Rows are points. The points of each table are mixes of a few directions, plus a little noise. How many directions does each table use, and how many do they share? Where both have some left over, give the other angles between the two spaces (their principal angles), to ten degrees, smallest first.

First, 7 rows:
[[ -1 -22]
 [  2  20]
 [  4  60]
 [ -1  -8]
 [ -1 -18]
 [ -1 -10]
 [ -1 -21]]
Second (4 x 2):
[[  1  25]
 [ -2 -30]
 [ -1 -25]
 [  2  31]]
Directions: first 1, second 1, shared 1

First:
[[-21  -3  19  -1   2 -27]
 [ 37   5 -24   0 -10  48]
 [ 29   4 -29   3  -1  37]
 [-28  -4  15   1  10 -36]
 [-35  -5   4   5  21 -45]
 [-23  -3  16   0   6 -29]
 [ 41   6   0  -6 -27  52]]
Second:
[[ -2  60 -10   7  -4   3]
 [-32  59  -6   2   0  30]
 [-19 -11   9 -20  17  21]
 [ 29 -31   4   1  13 -28]
 [ 15 -33   1 -14 -21  -8]
 [ 10 -44   2  24  -5 -19]]
Directions: first 2, second 4, shared 0; angles 50, 80

First (9 x 11):
[[ -5   2  20  26 -31   1  24   0  28  20  -5]
 [ -8   6  -1   9 -19  -2   5  10  -5   2   5]
 [ 12  32  -8 -33  -1   9   4  -6   6  -5   1]
 [ -3   7  28  14  -9  26   9  10  -7  31 -12]
 [-12  -2   4   2  -3  -2  -2 -17 -19   7 -15]
 [  1  12 -13 -12   4  -4  -8  11  -5  -8  16]
 [ 29 -34 -38 -22  31 -11 -12   1   3 -60   4]
 [ -1  -5   5   4  12  -7  -5  -6  15   7   5]
 [-13 -19   4  14  15  -9 -15  -3 -15   7   0]]
Second, 11 rows:
[[-11 -14  -6   0  16  -6 -22 -11  -9   7  -4]
 [ -5   6   5  -1 -19   3   8 -26  21  18 -21]
 [-15   9   1  -6  20  14 -33  14 -29  28   6]
 [ 26 -14  -1 -15  26  12   2  -4   3 -21 -10]
 [ 10  21  -1   5 -24  -1  24  34  12 -15  28]
 [-19   7   7  18 -15  -8  -7   5  25  33  13]
 [  0  26 -24 -18 -31  -1   3   9  15  -9  10]
 [-12  11   5   0 -19   2   6 -14 -10  13 -15]
 [  8 -21  23  25   4  -9  27  -3   0 -14  -2]
 [ 14  -6 -19 -18  16   0  -7   7 -13 -30   4]
 [  4 -26  10   9  25  -5  -1 -10 -14 -10  -8]]
Directions: first 6, second 6, shared 5; angles 50

First, 8 rows:
[[-16  -1  11   5   2  -5 -17   3   2 -22 -12   2  -1 -27   2 -24  10 -10]
 [  6 -18  19   6 -12   8  -7  10   1   0  -4  -8  -2  11   1  11   3  14]
 [  2  12 -18 -11  10  -3  10  -2  -4 -11   2   5 -11  -4  -6   4  -5 -11]
 [  7   2  23  10 -14  12  -5   9  -9   9   0 -21   6   3   7  -4  -2  12]
 [  9   6  -5   1   6  -1  -3   6  22 -18   2  -6   4  -9  23  -2  -4   6]
 [ -1 -22 -21  -1   3  -8   0  -7  21   9   3  27  14   7   2  16   1  -8]
 [-13  14   1  -5   7  -9   8 -14 -17  12  -1   1 -12   4 -19 -11   4   0]
 [  5   8  -9  -4  -3   4  14  -5 -16  22   8   0   1  14 -11  10  -7  -4]]
Second, 11 rows:
[[ 29  23 -60 -14   2  -1  31  -5   9  14  25  10  21   3   4  31 -29 -21]
 [  1  -2   4   6 -26 -32  -3  -8  16  -5  -2 -16  12 -20 -31  -3  -4  19]
 [ -4  -4  10   4 -12 -14  -5  -3   6  -4  -5  -8   2  -9 -15  -5   3  11]
 [ -5  -3   7  -1  12  16  -3   5  -9   1  -3   6  -9   9  15  -3   6  -6]
 [ -7  -5  13   1  11  14  -7   5  -9  -2  -6   4 -11   7  13  -6   9  -3]
 [ -1  -1   1  -1   6   8   0   2  -4   1  -1   4  -4   5   8   0   2  -4]
 [  0   1  -2  -2  12  15   1   4  -7   2   1   7  -6   9  14   1   1  -9]
 [ -6  -5  13   4  -8 -10  -7  -2   3  -4  -6  -6  -1  -7 -10  -7   5  10]
 [  1   0   0   3 -12 -15   0  -4   8  -2   0  -7   7  -9 -14   0  -3   9]
 [ -9  -6  16   3   2   3  -9   2  -4  -4  -7  -2  -7   1   3  -9   9   4]
 [  1   2  -4  -3  13  16   2   4  -7   3   1   8  -5   9  15   3   1  -9]]
Directions: first 6, second 2, shared 1; angles 80

First, 10 rows:
[[  0  10   0   9  10  -9  -5   3   6   6  -2   2 -17  -6   9  -1   5   9
  -22   3   5  11  15  12]
 [  6 -18  -3 -26   3   9  33 -16   2  -6   5 -22  25  12  -3   4  13  -9
   26 -21  -2  -5 -25  -2]
 [  0   6   6   5  15  -2 -23   7 -16 -17  15  21   4 -18   2   0 -15 -12
    8  14  -9   6   2  -8]
 [ -1  16  34   0 -32  -6  -7  -1  16 -13 -14   8   3  13 -22  -8  -4  10
   15  -7   6   5 -15   5]
 [  1 -19 -21  -6  15   4  31 -11  10  18  -5 -36  -1   8  17   8  18   8
  -27 -11   2  -6   4  10]
 [  6  19   4 -23  -6   1   5  -3  -3 -15  18  27   4   0 -23 -10  12 -18
   60 -19  12  15  -7  -6]
 [  0  -8   2  14 -13 -13 -18  17 -24  19  -1  23  -2   2  19   2 -16  -3
   -5  24 -13  -4 -11   3]
 [  2  -1 -31  -3   9  -1  13   3  -5  26   7   2 -18   0  12   1  17  -2
   -2  -3  10   2  17   3]
 [ -5  -9   0  10 -27   5   2   1   8  12 -22 -13  -2  15  -5   2  -6  13
  -16   4   0 -18  -2  -3]
 [ -8   6   8  19  25  10 -28   0   6 -31   0 -12   2 -25  -5   4 -23   4
  -36  17 -10  -5  22 -13]]
Second (9 x 24):
[[  5 -12  12  15  -9  -6 -18   6  -7   0  -2   9  11   2   8   0  -8   4
   -4  16 -10 -10 -15  -4]
 [ -4 -12 -10   0  -8   4  -5   8 -22   8   3   9   6   0   6   4 -16 -12
    9  12 -12 -12  -8 -10]
 [ -6  -9  10   5  -8  14  -8  -3   3 -20  -9 -14  18  -1 -12   4 -20   0
   -6   7 -12 -18  -7 -16]
 [  7  28  28 -11  -8 -34  14   0  16  17  -5  17 -23  15   9 -10  24  14
    7 -20  18  42 -10  47]
 [ 10  -6   1  12   4 -11 -11   5  -3  10   6  14  -1  -1  13  -3  11   5
   -3   9   2   1  -2   3]
 [ -4   0   2   1  -8 -10  -1   8 -12  15  -3   9  -5   5  13   3  -9  -2
   -4   7  -7   5  -8  12]
 [  2  25  10 -20   6   6   9 -11  17 -27   9   4   0  -4 -29  -9  14  -6
   35 -26  17  18   7  -3]
 [ -4 -17 -50  -8  21  36  31 -18  19  -1  -1 -50  -2  -4 -14   7  20   1
  -18 -17  13 -27  35 -27]
 [ -6   2  -2   6  11   0 -12   6 -10  -3   2   2  -4 -11   7   4 -16  -4
  -16  12 -10   1   9  -1]]
Directions: first 6, second 6, shared 5; angles 90

First:
[[-60 -28 -15 -18 -59 -26  -2  18  -6  59 -37 -36 -18   5  19 -44 -17 -28
  -16   5 -40 -22  25 -23  14  26  44   4  -1 -50   7  28]
 [ 11   3   4   0  11   4   1  -2   3 -11   7   7   1  -1   0   6   2   7
    3  -3   7   4  -3   4  -1  -6  -7   0   0   8  -2  -4]
 [  6   9  -2  12   6   6   0  -4  -5  -4   2   2   7  -1 -10  11   4  -3
    0   5   4   1  -6   4  -4   1  -8  -2   2   7   1  -8]
 [ 12   9   1  10  13   7   1  -5  -3 -11   7   7   8  -1 -10  14   5   2
    3   3   9   4  -8   6  -5  -3 -11  -2   2  12  -1  -9]
 [ 10   9   0  12  10   6   0  -4  -4  -8   4   4   8  -1 -10  13   4   0
    2   4   7   3  -7   5  -4  -1 -10  -2   2  10   0  -8]
 [  4  10  -4  16   4   6   0  -5  -9   0  -1   0   9  -1 -14  13   4  -7
   -1   8   3   0  -6   4  -5   4  -7  -3   2   6   2  -8]
 [  7   0   4  -4   7   1   0  -1   5  -9   6   5  -2   0   3   2   1   7
    3  -4   5   3  -1   2   0  -5  -4   1  -1   5  -1  -1]
 [ 10 -13  13 -28   9  -4   1   4  20 -17  13  11 -14   0  23 -14  -4  22
    6 -18   5   6   6  -2   6 -16   2   5  -5   1  -5   8]]
Second (9 x 32):
[[-19  10  -5   7   0   7 -15 -17  -7   5  10  15  -3 -36  18 -19   3  -1
  -21  -7  10   4  -6  14  -3  -6 -10  15  -9   0 -30  13]
 [ 18  13  -7  36 -17 -20  -2  14   0  10   4  11  -4 -45  24 -16   2 -22
  -17  -1  -6   1  13   5 -16 -32 -35   6 -30  -9 -30   5]
 [ -5 -15  25  18 -11   0   1  17  10  20  -8  -9   0  26 -29  -2  22  10
   29  20   4  16 -10 -21  -8   9 -10   4  12 -15   2 -21]
 [-10  -3  17  -7   3  -3   3 -19   6  -2   2   6  -1  25 -19  -2  -3  15
   15   3   0   6  -6  -7  -2  17   3  -4   4  -8  -1  -2]
 [ 12  -3   3  -4  21  -7   6  -6   8  22  -1  10   6  29 -21  10  -1   0
   13  -7  -6  -7  19  -4  -7  -4  11  -6  11 -12  -3   2]
 [ -2  14 -17 -23  -2 -14  16   1  -8 -22  -1  -9  -1 -20   2   6  -9 -15
  -12  -7  -5  -2   4  -4  24 -13   5  -9  -8  25  31  -6]
 [  4  -9  -2 -15   2  15  -3  -4  -1 -23  -1  -8   1  19  12  12 -13  12
   -1   0  -2 -10  -8   9   3  22  17  -7   7   4  14   7]
 [ 13  -2 -11   7  -6   5  -4  16  -4  -9  -2  -7   0 -13  22   4  -3  -6
  -10   0  -2  -8   1   8  -2  -5  -2   0  -5   3   1   4]
 [-11  -6  -3 -19  11  16  -2  -2  -3  -1  -2  -9   3  14  -8   8   4   7
    3   0   6  -1  -7   0  11  12  20   1  19  10  16  -3]]
Directions: first 2, second 6, shared 0; angles 70, 90

First:
[[ 11   4  20   9 -15  -2  12   6 -12  -2 -23  20   3  10   0   4  22  14
   -7   1  13   2  -6  11 -11 -17  -7  -9  -2   8 -17  26]
 [-22   3 -16  -1  16  -3 -21   2  18   1  25 -15 -14 -18  -4  -8 -26 -12
   24   9  -9 -34   2 -16  13   4  17  20  17 -24  29 -25]
 [ -8  -3 -10   6  11   2 -19  -7  23  14  14 -22  -5 -10 -13  -9 -16  -3
   -1  -1 -10 -16   9  -3  10  28   8   2  10   8  12 -22]
 [  2   9  19   3  -8  -4  18  -6  -1  -4 -18  10   4   8   4  -7  24   9
   -7  -5   4  10  -3  18 -13   3  -5 -10  -7  -5 -10  19]
 [  7   3   2   7  -9  26  17   7 -15 -12  -2  -9   2   3   1  -6  13   0
   -8   0  12  21 -17  -2  -2 -13 -15  -8  -7   7  -7  -1]
 [ 27 -11   4  10 -20  15   4  16 -29   2 -15  12   8  10  -5  18   7  11
  -14   4  19  12  -8  -6  -1 -30 -15 -11  -3  37 -24  16]
 [-19   1 -14 -20  28 -23 -19  -2  20  -5  22 -13  -8   5   5   3 -25 -18
   -1  -6 -26  -5  15  -5  17  11  21   9  11 -21  18 -17]
 [  2  -6  -5 -13  -3 -13   8 -17  -5   6  -3  17  10  -9  12   4   1  -1
   15  -3  -3   9  11   2 -12  13  -4   8 -19 -10   0   3]]
Second:
[[ 16   3  21  -8  18  -7  -1  -4 -20  15  11   0  -1   0  -7  -4  33 -25
   10  -6  23  -1   8 -11  10   2  14 -10   7   2   4 -13]
 [-17  -3 -22   8 -18   8   1   5  20 -15 -12   0   2   0   8   4 -33  25
  -10   7 -24   1  -9  11 -10  -2 -15  11  -7  -1  -4  14]
 [ 18   3  23  -9  20  -9  -1  -5 -22  16  13   0  -1   0  -8  -5  36 -28
   11  -7  26  -1   9 -12  11   3  16 -11   8   2   5 -15]
 [ 12   2  15  -6  13  -5   0  -3 -14  11   8   0  -1   0  -5  -3  23 -18
    7  -5  16  -1   6  -8   7   2  10  -8   5   1   3  -9]
 [-22  -4 -28  11 -24  10   1   6  27 -20 -15   0   2   0  10   6 -44  33
  -13   9 -31   1 -11  15 -13  -3 -19  14 -10  -2  -6  18]
 [-31  -5 -38  15 -33  14   1   8  37 -27 -21   0   3   0  14   8 -60  46
  -18  12 -43   2 -15  20 -18  -5 -27  19 -14  -3  -8  24]
 [  8   1  10  -4   8  -4   0  -2  -9   7   5   0  -1   0  -3  -2  15 -12
    5  -3  11  -1   4  -5   5   1   7  -5   3   1   2  -6]
 [  4   1   5  -2   4  -2   0  -1  -5   4   3   0   0   0  -2  -1   9  -7
    3  -2   6   0   2  -3   3   1   4  -3   2   0   1  -4]
 [ 11   2  14  -5  12  -5   0  -3 -13  10   8   0  -1   0  -5  -3  21 -16
    6  -4  15  -1   5  -7   6   2   9  -7   5   1   3  -9]]
Directions: first 6, second 1, shared 0; angles 90

First (8 x 32):
[[ -2  -2   0  -4   0   3  -6   2   1  -5   2   1  -3   2   2  -2  -3  -3
    1  -5   2  -1  -4  -5  -2   5  -2   4  -1  -1  -3   1]
 [ -4  -3  -1  -8   0   7 -11   4   2  -9   4   3  -6   4   5  -4  -6  -6
    2 -10   4  -3  -7  -9  -4   9  -5   7  -3  -2  -6   2]
 [  0   0   0   0   0  -1   1   0   0   0   0   0   0   0   0   0   0   0
    0   1   0   0   0   0   0  -1   0   0   0   0   0   0]
 [ -7  -5  -2 -14  -1  11 -18   7   3 -16   7   5 -10   7   8  -7 -11 -11
    3 -18   7  -5 -13 -15  -8  16  -8  12  -5  -4 -11   3]
 [ 21  16   5  46   2 -37  60 -23 -10  51 -23 -15  32 -24 -27  22  36  35
  -11  58 -23  15  41  49  25 -53  26 -38  16  13  35 -10]
 [ -3  -2  -1  -7   0   6  -9   3   1  -8   3   2  -5   3   4  -3  -5  -5
    2  -9   4  -2  -6  -7  -4   8  -4   6  -2  -2  -5   1]
 [ -5  -3  -1 -10   0   8 -13   5   2 -11   5   3  -7   5   6  -5  -8  -7
    2 -13   5  -3  -9 -11  -5  11  -6   8  -3  -3  -8   2]
 [ -1  -1   0  -3   0   2  -4   2   1  -3   2   1  -2   2   2  -1  -2  -2
    1  -4   2  -1  -3  -3  -2   3  -2   2  -1  -1  -2   1]]
Second:
[[ 10   0  -4   1   7  -3   7 -14   0   3   0  -2   3  -8   1  -4   4   2
    3   6  -5  -9   2  -1  -1 -12  12  -1   0   1   4   1]
 [ 28  -7 -16  -8  24   1   9 -47   2  -5   3  -3   1 -23  12 -20   7  -2
   11   5 -11 -35  -2 -16 -13 -28  36   5  -3  -1   6   5]
 [ 21  -3 -11  -1  17  -3  10 -33   0   2   0  -3   4 -18   5 -11   8   2
    7   9 -10 -22   2  -7  -7 -24  26   0  -1   1   7   3]
 [ -3  -9  -6 -23   5  17 -25  -2   5 -24  11   6 -13   5  15 -15 -15 -16
    8 -24   8 -16 -19 -26 -14  17  -3  19  -8  -5 -14   5]
 [-15   8  12  15 -17  -8   7  27  -3  13  -7  -2   5  10 -14  18   3   8
  -10   8   3  27  10  21  14   8 -19 -12   5   3   3  -6]
 [-14   3   9   7 -13  -2  -2  25  -1   4  -3   0   1  11  -8  11  -2   2
   -6  -1   5  20   3  11   8  13 -18  -4   2   1  -1  -3]
 [-15 -10  -1 -28  -4  22 -38  18   5 -31  14  10 -20  17  16 -12 -23 -21
    6 -36  16  -7 -25 -29 -14  35 -19  23 -10  -8 -23   6]
 [ -4   5   7  14  -8 -10  12   9  -3  13  -7  -3   7   1 -10  12   7   9
   -6  12  -2  15  11  16  10  -3  -5 -10   5   3   7  -4]
 [ -9   7  10  16 -11 -10  11  18  -3  15  -8  -2   8   6 -13  16   5  10
   -9  12  -1  21  12  21  13   1 -12 -12   6   4   6  -5]
 [  2   3   2   8  -1  -6  10  -2  -2   9  -4  -3   4  -3  -5   5   5   6
   -3   9  -4   5   7   9   4  -7   3  -7   2   2   5  -2]]
Directions: first 1, second 2, shared 1

First:
[[ -1  16  -9  -3 -13 -16  20   3 -30  -4   6   5 -18  -3 -19 -10   2  -6
    8 -11   0   2  18   2  14 -22 -25  17  -8  25 -19   0]
 [ 11   4 -22  -6   9 -19   9  19 -18 -23  -6  18   2   6 -16 -14  10   8
   13  -2  -1  -6   3  -4   3  -6 -17   4 -14  19  -5   0]
 [ -4   6 -12   2   5 -16  12  18 -14 -24   8  11   1  13 -24 -11  -2  -3
   18  -5   6   2   7  -9  -5   1 -14   5 -26  11 -11 -12]
 [-23 -14  11  12   3  12 -10  -6  13  10   3 -11  -6  -4  13  20   1  -2
   -9  -5  -9 -14 -20  -1  -9   6  12 -11  14 -14  -2  -6]
 [-18  -8  11  -2 -11  21 -15 -18  20  41  -1 -36  28 -11  26  26 -18  -7
  -25  25  -4   8 -10  27  -7  16  21  -6  10 -30  30  20]
 [-15 -22  27 -25 -12  13 -13 -14 -26  20  16  -3   4  -4  14  -6 -10 -15
  -13  20  -7   6   7  18  -6  -7  13  19   2 -34  14   6]
 [ 20  -7  -1  10  13  15 -15 -11  44   7 -25   0   1  -8  27  12  11  21
  -12  -1  -3 -11 -20  -7   3  13  18 -24  30  -1  12   6]
 [ 26  21  -2  12   5  -9  14   8  11 -29   0  19 -15  12 -21 -19   3   5
   24 -21  17  14  16 -27   7   0  -7  -3 -11  26 -20 -16]]
Second (8 x 32):
[[ 28  -6 -11   9  21  -7  19  -8  29  -5 -51  16  14   5   1 -23 -19  55
   -1   4 -34  13 -14  -8 -22 -18   4   6  -1  19 -14  11]
 [-24 -25  16  -1   4   4   2  -5 -10   7  -3   0   4   4   3  -3 -17   9
   -8   8 -25   0 -11   5 -25 -11   8  12  -4 -19  -8  -3]
 [ -5   8 -10  -5  -7  -6  -3   9 -18  -6  16   0  -9  -4  -6   6  17 -19
    4  -6  13 -13   7   2  17   3 -12  -3   0   6   3  -2]
 [ -2   6   9   0  -9   8  -9  -2   4   4  18  -9  -1  -2   2   9   3 -20
    0  -1  19   4   7   0   9  12   5  -6   2  -9   9  -4]
 [-18 -25  23   2   6   9   2 -12   6  11 -11  -1  10   6   8  -6 -27  18
   -9  10 -28  10 -14   2 -33  -9  18  12  -4 -23  -7  -2]
 [  4  -3 -12   0   8 -10   9   3  -5  -7 -14   9   0   1  -3  -8   1  16
    0  -1 -14  -6  -6   0  -4 -11  -8   4  -1  12  -7   4]
 [-27   8  16  -8 -24  12 -23   4 -21   8  56 -20 -13  -5   0  25  17 -60
    0  -3  40  -9  16   7  23  23   1  -9   2 -24  18 -13]
 [ 43  36 -31   3  -1 -11   4  10  16 -15  -8   6  -5  -5  -6  -2  26   0
   12 -12  28  -1  15  -8  36  10 -17 -16   7  37   7   8]]
Directions: first 6, second 3, shared 2; angles 70

First:
[[  8  -1  30 -12  44 -17  10   0  -8   7  -1   7   0  -1  -9  -3 -16  29
  -16   3 -35 -12 -18 -17   8  18 -27 -12 -27 -18  27  27]
 [ -2  -1  -1  -7  -8   2   4   0   6  -1  15  -5  -2  13  -2  10  25  -1
   12   6  25  11  10   3   2   6  13   9  15  -3 -17 -13]
 [  3  14 -42  33   5   2   2  -3   5 -11  -7  17  12 -36   6  -3 -18 -21
   -9 -15 -26  -8 -11  -2  -7  -8  27   2  10  26  29   3]
 [ -3   4  42 -28   0 -23  -5  14   7   9   7  -4 -10   7   1   1  -9  32
  -10   8 -20  -9   7   4   8   2 -49 -20 -28 -28   5   4]
 [ -4   8 -18  20   4  -1   8  -8  -1 -10  -3  15  13 -21   8   0   0 -14
   11  -7   4   3 -10   1  -3  -3  23   3  24  19  -5 -13]
 [  4 -10  11 -21 -13  -2  -9   7   5   9   9 -15 -14  27 -13   8   9   6
   -8   1   8   4  15   0   1   4  -8   2 -15 -13  -1   8]
 [ -4   0 -18   5 -17  34 -11  -2   2   2  -3 -18  -6   6  15 -13  17  -9
   13  20  23  -1   9  11  -1  -8   0  12   6   3 -15 -11]
 [ -4 -12  -2   8 -11   2   2  -9 -15  -5 -15   3   5   5  -7  -1  -7 -20
   10 -15  21  12  -4  -2  -7  -9  19   4  16  16 -23  -6]]
Second, 11 rows:
[[ -3  -6   9  -3 -19  -2 -11   4  -5   2 -11  -5  -6   3  -4  -3 -18  -6
   -5  -9  -4  -1   5   4  -2 -12 -12  -9 -11   2  -3   2]
 [ -9   2  12   1  -4 -13  11   2  25   4   3   5   5  -3   0   8   7  12
    8   2  -3   2  -2  -5  -2  -5 -10   0   6  -6  -3  -4]
 [ -5   0   6  12   4  18  12  -5  13  -1  -3  -3   8 -14  -9   5  -6  -2
   15   4  -3  -3  -8  -8   7   0  -2   6   5   3  -1  -2]
 [  1  -1 -24  18  -8  29 -11 -10 -27  -9 -17  -5   2  -9   8 -16 -13 -29
    6  -2  13  -1  -3   9  -1  -8  18   4   8  21 -11  -7]
 [-17  -8  12   1 -20 -44  12  12  60  20  -8  11   3  10   6   3  10  26
   -6  -5 -22   3  -2 -15 -28 -27 -33  -2  -7 -15  14  15]
 [  0   3  33 -27  -5 -20  -2   9  -3  -1  17   0  -8   8 -10  15  -4  15
   -4  -4  -1   3  12   5  13  10 -15 -15 -10 -16  -7  -8]
 [  0  -6   1  15  -7  32  -5  -5 -10  -2 -19 -13   0 -11 -16  -4 -29 -17
    5  -6  -7  -6  -5  -3   7  -8  -4   1 -11  11   2   7]
 [  8   0 -29  35  35  57  16 -19  -3  -5  -8  -8  14 -23  -8  -5   0 -16
   16  14  -1 -10 -23 -15   9  13  26  27  10  17  16  11]
 [ -4   0  30  -7  -4   7   5   3   5   0   3  -7   0  -6 -19  13 -17   5
    7  -2  -7  -2   2  -3  15   4 -16  -6  -8  -7  -5  -4]
 [ 12  13 -22 -16  25 -17  -2  -2 -25  -9  27  12  -2  10  24  -2  39   5
   -7  11  24   7   6  14   1  25  32   3  20  -2  -7 -16]
 [ 15   2 -27 -28   3 -47 -24  10 -28   3  17  13 -18  33  31 -14  31   9
  -37  -3  11   8  15  18 -19   9  17  -8  -5  -8   6   5]]
Directions: first 6, second 5, shared 3; angles 70, 70

First:
[[ 36   6 -23  -2  24 -12   9  26  -1  -9 -11  -9  -5 -21 -14  11  -6  11
    3  13  -2  -1 -13   5   5  27  19  10 -11 -26  -6  21]
 [ 59  -5  -5   7  41  -9   5   9 -39  15   7  -1  11 -22  -6  -4 -12  26
   30  42 -28   5 -17  -9   2  28  -7  21  -6 -17  -9   8]
 [  2 -24   6 -15   8   8  -6 -35 -24  26  44  -2  22   7 -12 -15   7 -19
   -4  18 -13  -8  -9   8 -17  43 -33   8  10 -11 -15 -23]
 [-12  16   4  -8  21 -14  33 -14 -10   9  31  -6  30  13 -14  -9 -18 -33
   15  28 -17  22 -33  -2 -23  34  -7  -1  23  10  -3 -45]
 [ -6 -22   7  -3 -12  12 -21 -17  -5   9   8   4  -4   3   4  -7  14   1
  -10  -9   4 -14  15   5   2  -4 -17   2  -4  -3  -5   4]
 [-24  17  -4   1 -13  -5  10  11  25 -16 -15   0  -6   6   2   7  -3 -10
   -7 -17  12   8   0   1   1 -18  19 -12   3  12   9  -2]
 [-14   7   4   9 -21   4  -9  12  19 -14 -27   5 -19   1  15   6   4  12
   -7 -25  15  -3  19  -4  12 -41  13 -10  -8  12  11  16]
 [  5  12   0   7   4  -7  10  12   1  -6 -14   2  -2  -2   4   4  -9   6
   10   3  -3   9  -4  -7   3 -12  11  -1   1   7   7   0]
 [-43 -11  14   0 -41  16 -23 -16  22  -5  -7   6 -16  17  17  -3  19  -6
  -24 -39  22 -14  31   3   5 -39  -6 -15   0  16   8   2]
 [ -1   1  -3   4  -9   3  -7  10  12 -10 -18   2 -14  -4   7   6   4   9
   -7 -16  11  -4  13   1   9 -19  10  -2  -8   0   4  17]]
Second:
[[ 12 -26  13 -12  23 -13   4  -7  12  12   8  -7 -25  -6  35  -8   4   0
   32 -17  -9  14 -12 -21  18   2  29 -24   2   1  26  12]
 [-14 -25  -7  -4  -3  -6  10 -20  13  14  12   6  13  11   0   0   6 -12
  -20 -37  20 -10   5   3  12   4  16 -30  11  -2   4   6]
 [ 12  24  -4  15 -11  18 -16  14 -16  -9 -18   1  -2  -5  -5  11 -13  20
    0  27 -11  -1   7   3  -6 -21 -29  26  -9  -2 -12  11]
 [ 20   6  22 -22  -8   1  -8  12  -8 -28 -24 -19 -21  -8 -12 -10  21   3
    3  24   0  10   8   6 -16   6  -1  23 -23  20 -16  -9]
 [  0  32  -5   7   5   1   0  18 -11  -9   2  -1   3  -6 -10  -1 -13  -1
   15  36 -17  11 -15  -1 -19  11 -12  29  -1  -1  -3 -23]
 [-38 -22   0   7  16 -17  16   0  12  -1  14   7   9  -2   8   7  14   8
  -22 -34  18 -35  -1   6  10  -1  -4 -25  16 -19   7  15]
 [ 28  34 -16  -5 -31  17   2   2  -4 -15 -31 -11  15  11 -40  11 -15 -14
  -22  21   8  20   9  16 -15  -2  -1  17 -13  16 -29  -5]
 [ -5 -24  10  -7  -2   0 -10 -18  -1  13  19   7  -2   4   8 -17  15  -7
    4 -11   3  -2   6  -3   3   9   7  -6  -1   8   6 -16]
 [  4  60 -25  15   8  -1  20  35  -2 -21 -17  -8  15  -5 -26  24 -37   0
    2  41 -15  14 -24   7 -19   3 -11  25   5 -11 -12  -1]
 [-21 -19  -7  17   6   0  -1 -11   3  19  16  16   9   3  17   6  -2  10
   -9 -27   5 -24   3  -3  16 -14  -8 -19  15 -17  11  17]
 [  5 -40  16 -10  -4   3 -18 -28   0  24  20   7 -13   4  23 -21  17  -5
   15 -23   1   1  12 -12  15   1  15 -17  -2  10  16  -5]]
Directions: first 4, second 6, shared 1; angles 30, 40, 80
